Every row gives one point. The ring and each string are closed loops that go straight from each point to the next, and from the last back to the first. Before rounding, they use only three directions, however many columns there are. How many times does the string pass through the ring? Passing back the other way cancels.

Ring:
[[ 36  81  65]
 [ 35  55 100]
 [ 19  14  88]
 [-18 -30  42]
 [-45 -31  -2]
 [-47  -6 -29]
 [-13  36 -18]
 [ 16  64  18]]
String:
[[-35  49  26]
 [-13 -31 -17]
 [-45 -57 -47]
 [-28 -66 -42]
 [-24  13  15]
 [-59  46  14]
 [-78   9 -51]
 [-33 -29 -72]
 [ -7  -5 -36]
 [  7  18 -52]
 [ -3  85  16]
 [-10  87  48]
 [ 25  26  19]
 [ 58  60  16]
 [ 44  61  18]
 [ 19  29  15]
 [ -4  48  28]
 [-22  80   6]
 [-30  22 -61]
 [-59  24 -51]]
Times through: 0

Ring:
[[ -8   1  15 -56]
 [-76  23  34 -27]
 [-72  39   2  61]
 [ -4  19 -31  72]
 [ 53 -15 -34  14]
 [ 49 -19 -17 -30]]
String, 21 rows:
[[ -51   39    6   19]
 [ -51   33   11    5]
 [ -90   53   39  -34]
 [ -62    5   44  -72]
 [ -33  -21   36  -75]
 [ -17    6    4  -12]
 [  -8   17    2  -22]
 [  11   23    8  -70]
 [   0   -3   24  -94]
 [ -23  -17   28  -68]
 [ -29   -1   16  -26]
 [ -29   -6   12  -14]
 [ -51   -3   24  -21]
 [ -46   21   10    5]
 [ -89   57   17   31]
 [-121   58   25   51]
 [ -95   16   25   32]
 [ -64    8   15   21]
 [ -35   24    0   22]
 [ -80   67    3   57]
 [-106   62   20   43]]
Times through: 3

Ring:
[[  6  33  -8  18  20 -55  15 -50]
 [ -2  23 -11  25  32 -38  20 -25]
 [-24  -5  -5  18  38   7  15  20]
 [-36 -22  10  -1  40  41   2  41]
 [-40 -33  37 -32  40  69 -19  41]
 [-34 -25  44 -45  27  58 -27  18]
 [-18  -1  31 -42   0  10 -22 -29]
 [ -7  15  19 -31 -10 -22 -14 -53]
 [  6  34   0  -4  -3 -57   3 -69]]
String (34 x 8):
[[-18  -6  17  15  75  26   8  28]
 [-28 -12  -2  26  61  25  18  43]
 [-34 -13 -17  21  25  13  20  36]
 [-34 -12 -18  11   6   6  15  23]
 [-24  -4   2  -4  14   5   3   2]
 [-28 -18  29 -13  52  45  -8  28]
 [-31 -24  35 -18  57  57 -13  36]
 [-23  -5  14 -12  22  14  -4   1]
 [-31 -24  42 -27  54  61 -18  32]
 [-44 -49  77 -51  86 121 -39  68]
 [-48 -48  62 -55  50 104 -37  56]
 [-46 -39  46 -55  19  78 -32  35]
 [-28  -8   8 -23  -8   8  -7  -7]
 [-23  -7  21 -25  12  17 -12  -6]
 [-21 -11  46 -38  38  40 -24  -1]
 [-22 -15  63 -61  29  50 -40 -11]
 [-18  -3  42 -56  -4  17 -32 -35]
 [-11   3  50 -54  11  14 -33 -41]
 [ -7   6  48 -39  32  13 -26 -34]
 [ -2  17  34 -35   9 -14 -20 -55]
 [ 10  36  22 -34 -16 -54 -16 -93]
 [  4  41 -20 -10 -54 -86   6 -94]
 [ -3  29 -17  -3 -31 -62   8 -64]
 [ -9  16  -1  -5   0 -29   3 -36]
 [  1  19  25  -8  41 -14  -5 -36]
 [ 14  37  16   5  39 -46   3 -60]
 [ -1  20  13   1  33 -23   2 -34]
 [ -6  14  13  -1  34 -13   1 -24]
 [  6  27  10  17  52 -32  10 -34]
 [ 13  36   0  36  65 -46  22 -35]
 [  4  34 -30  45  27 -64  34 -34]
 [-12  19 -31  24  -6 -48  25 -25]
 [-16  10 -13  11   7 -24  14 -15]
 [-15   2  10   6  43   5   5   2]]
Times through: 4
String (26 x 8):
[[-15   7   6 -12   3 -12  -2 -24]
 [-15  10   6 -31 -32 -24 -11 -48]
 [-21  -9  53 -65   2  32 -38 -28]
 [-27 -26  80 -68  53  80 -47  11]
 [-23 -16  49 -35  49  50 -24  11]
 [-29 -11  11 -22   2  16  -8   1]
 [-44 -34  27 -35  14  60 -18  36]
 [-51 -50  50 -41  53 102 -27  68]
 [-48 -48  52 -35  67 104 -25  71]
 [-54 -47  26 -27  34  84 -14  69]
 [-30 -11   3 -11   5  14  -1   8]
 [-28 -18  31 -20  43  44 -12  22]
 [-39 -38  57 -37  69  92 -27  53]
 [-51 -53  66 -54  61 117 -37  68]
 [-40 -26  22 -37   0  44 -18  18]
 [-28  -9  12 -26  -5  13 -10  -6]
 [-22  -4  17 -24   5   9 -10 -12]
 [-22   1  11 -37 -29  -7 -14 -34]
 [-12   9  26 -47 -23 -12 -23 -54]
 [ -4  15  36 -41   4 -11 -23 -55]
 [ -7  10  28 -23  23  -4 -13 -33]
 [-13  10   5 -11   2 -18  -1 -29]
 [ -3  31 -20 -10 -48 -71   6 -75]
 [ 10  40   6 -22 -27 -68  -6 -94]
 [  5  27  28 -28   7 -32 -15 -69]
 [ -9  10  21 -20  16  -8  -9 -32]]
Times through: 2

Ring:
[[ 29 -36 -75 -56  17  55  56 -24  -3  10  28]
 [ 29 -35 -53 -39   6  36  41 -10  -2  -2   7]
 [ 20 -26 -13 -11 -11  11  16   4  -9 -16 -18]
 [  0 -14  40  16 -24 -22 -11  12 -28 -17 -41]
 [-16 -10  60  19 -21 -35 -17   4 -44   1 -39]
 [-23  -8  59  12 -15 -32 -13  -6 -53  15 -27]
 [-24  -3  44   1  -8 -13  -3 -18 -56  19 -11]
 [-14   2  12 -15  -1  19  13 -28 -47  11   9]
 [  3  -6 -32 -36   8  48  35 -34 -31   7  27]
 [ 20 -25 -68 -55  18  61  54 -33 -13  11  36]]
String:
[[ -40   10   63    5   -7  -16  -10  -28  -73   28   -5]
 [ -22   -9   18  -20    7    3   15  -32  -55   36   11]
 [ -11  -13    1  -25    7   14   22  -28  -43   26   12]
 [  -2  -16   -6  -22    2   16   21  -21  -33   13    5]
 [  -3    1    1  -13   -6   27   14  -21  -35   -6    5]
 [  -1    8  -18  -25    0   50   25  -33  -35   -7   23]
 [   6   -6  -53  -50   17   67   47  -44  -29   12   44]
 [  14  -13  -67  -57   20   72   55  -43  -21   12   46]
 [  13  -29  -57  -54   20   47   51  -34  -20   25   33]
 [   9  -25  -34  -38   10   31   37  -24  -23   16   16]
 [  16  -16  -39  -33    3   44   34  -21  -16   -5   15]
 [  34  -30  -88  -60   17   72   61  -28    1    0   36]
 [  44  -53 -121  -84   33   77   83  -32   11   22   49]
 [  35  -53  -93  -70   27   53   69  -25    3   26   34]
 [  15  -35  -39  -39   10   25   39  -18  -16   18   11]
 [   8  -23  -16  -24    1   17   24  -14  -23    7    1]
 [  22  -16  -18  -12  -12   24   17    0   -9  -26  -13]
 [  33  -22  -19   -4  -20   19   13   15    4  -42  -28]
 [  25  -28   -7   -3  -18    3   10   14   -3  -26  -31]
 [  13  -33   -4  -13   -7   -4   15    2  -16    2  -20]
 [   6  -23    6   -8   -8   -3   11   -2  -24    1  -18]
 [   3  -25   20    0  -13  -16    3    4  -26    1  -28]
 [   0  -15   20    0  -13   -7    3   -2  -30   -3  -21]
 [  -5   -5   41   16  -23  -15  -12    5  -34  -17  -34]
 [ -17   -1   80   37  -34  -44  -33   14  -45  -17  -55]
 [ -29  -12   94   33  -26  -66  -32   10  -57   14  -54]
 [ -18  -22   43    0   -6  -32   -2   -8  -48   28  -22]
 [ -22  -22   45   -2   -4  -32   -1  -12  -52   35  -18]
 [  -8  -13   20   -8   -6   -3    7  -13  -39   12  -10]
 [ -10   -2   30    2  -13   -2   -1  -10  -41   -2  -15]
 [ -26    7   56   11  -15  -14  -12  -15  -58    6  -17]]
Times through: 5

Ring, 10 rows:
[[-42 -22  -8  17  47  42  20  16  44  36 -45  22 -19  -8]
 [-32 -23 -22   3  75  34  22  27  42  24 -33   9 -38   5]
 [-27 -14 -36 -11  93  14  20  32  25   9   7  -4 -44  17]
 [-27  -5 -33 -13  88  -2  14  23  12   2  36  -8 -38  20]
 [-31   5  -8  -2  55 -20  -2  -5  -2   3  61  -6 -19  17]
 [-39   9  17  14  19 -23 -12 -29  -5  12  61   4   1   7]
 [-49  10  30  27  -7 -14 -13 -38  -3  23  49  17  20  -6]
 [-57  10  29  35 -17   1  -7 -34   4  33  30  29  32 -18]
 [-61   1  16  36  -8  25   7 -15  19  43  -6  37  28 -25]
 [-56  -9   7  31  11  37  14  -2  32  43 -29  35  12 -22]]
String, 31 rows:
[[-70  15  -2  32  -4  19  13  -5   3  38  24  39  43 -29]
 [-49  -3   9  24  16  16   6 -10  19  32   3  23   8 -11]
 [-44 -12  24  29  10  19   0 -20  29  35 -16  23   0 -10]
 [-51 -14  24  36   0  33   5 -17  36  45 -35  33   9 -20]
 [-51 -18  19  34   7  41  10  -9  42  46 -47  34   4 -20]
 [-46 -22  15  30  18  43  12  -4  46  45 -53  30  -5 -17]
 [-54 -21 -15  25  37  61  30  25  50  48 -65  37  -3 -23]
 [-50 -14 -26  14  52  45  29  30  37  36 -34  27  -8 -14]
 [-45  -6 -17  11  48  23  18  15  23  26   0  17  -8  -5]
 [-34 -19   3  13  46  22   9   1  35  26 -21  12 -25   2]
 [-27 -28   3  10  57  27   9   4  45  26 -36   7 -40   7]
 [-20 -36 -32  -8 102  40  27  40  55  19 -51   0 -64  15]
 [-28 -20 -61 -18 118  33  37  59  36  11 -15  -2 -54  15]
 [-27 -14 -63 -22 120  23  34  58  28   5   4  -6 -53  19]
 [-27  -9 -65 -24 121  14  32  56  19   0  22  -9 -50  21]
 [-33  -1 -58 -19 105   6  27  46   9   1  39  -5 -36  17]
 [-35  -5 -16   1  60   5  10  10  15  13  22   4 -22   9]
 [-33  -5 -10   2  57   2   7   5  15  13  24   2 -23  10]
 [-37   2 -21  -1  61  -2  10  11   6   9  41   2 -17  10]
 [-29 -10  11   9  42  -2  -3 -14  19  15  17   2 -24  11]
 [-25  -5  11   4  46 -17  -9 -19   9   7  41  -6 -27  19]
 [-28  14   2  -4  47 -42 -13 -21 -17  -6  95 -13 -15  24]
 [-36  16   8   5  31 -36 -13 -26 -17   1  89  -4  -2  15]
 [-34  13  34  15   8 -41 -25 -49 -15   6  84  -2   3  13]
 [-49  23  17  17   3 -33 -14 -35 -22  11  91   9  23   1]
 [-53  16  -1  16  17  -9   1 -12  -8  19  58  16  19  -6]
 [-45   1   4  16  26   4   3  -9  11  23  24  15   1  -3]
 [-39  -7  27  24  12   2  -8 -28  19  26  10  14  -4  -1]
 [-51   3  51  40 -29  -5 -18 -53   8  35  23  26  26 -14]
 [-72  22  28  44 -39   2  -4 -37  -7  40  42  41  59 -32]
 [-74  19  15  41 -28  12   4 -23  -2  42  30  43  56 -34]]
Times through: 4
String, 24 rows:
[[-19 -24 -35 -14 105  19  21  35  36   8 -10  -9 -61  23]
 [-30 -14   3   8  50   9   4  -3  26  18   2   5 -27   9]
 [-39   1 -34  -5  72   5  18  24   9  10  34   3 -19   8]
 [-31   9 -59 -25 106 -13  21  40  -6  -9  73 -13 -34  24]
 [-24   6 -32 -19  89 -25   6  15  -6 -10  77 -17 -36  29]
 [-34  15 -29 -12  70 -27   4   9 -15  -6  89 -10 -16  20]
 [-41   3  -7   8  41  -3   5  -2   6  15  38   8  -6   4]
 [-33  -4  21  14  26 -11 -10 -26  11  16  31   4 -13   9]
 [-34   5  39  20   4 -28 -23 -48  -2  13  57   3   0   9]
 [-50  24  39  28 -22 -38 -25 -56 -23  16  91  13  33  -3]
 [-55  17  15  25  -2 -11  -5 -26  -8  23  56  21  28 -10]
 [-63  20  20  32 -18  -7  -5 -31 -10  30  55  29  43 -19]
 [-76  26  34  48 -51  -1  -8 -44 -12  42  50  44  69 -35]
 [-55   0  43  43 -27  11  -9 -42  17  41   2  33  28 -21]
 [-40  -9  18  22  20  11   0 -17  24  28  -1  16  -6  -3]
 [-42 -14  30  30   8  18  -3 -25  30  35 -17  21  -3  -8]
 [-53 -13  24  37  -2  35   6 -17  36  46 -36  35  12 -22]
 [-67  -9  -7  36   9  58  28  15  39  54 -51  48  25 -36]
 [-58 -14 -16  25  32  55  29  23  42  46 -50  38   6 -25]
 [-44 -32  -7  23  46  62  27  22  61  46 -81  30 -21 -16]
 [-30 -28  13  18  43  31   7  -4  47  32 -45  13 -32   2]
 [-39 -12 -10  10  51  21  14  10  28  24  -8  13 -18   0]
 [-41  -9 -40  -1  77  28  28  37  26  20  -3  12 -23   1]
 [-27 -21 -57 -17 116  33  35  56  38  11 -18  -2 -55  16]]
Times through: 1
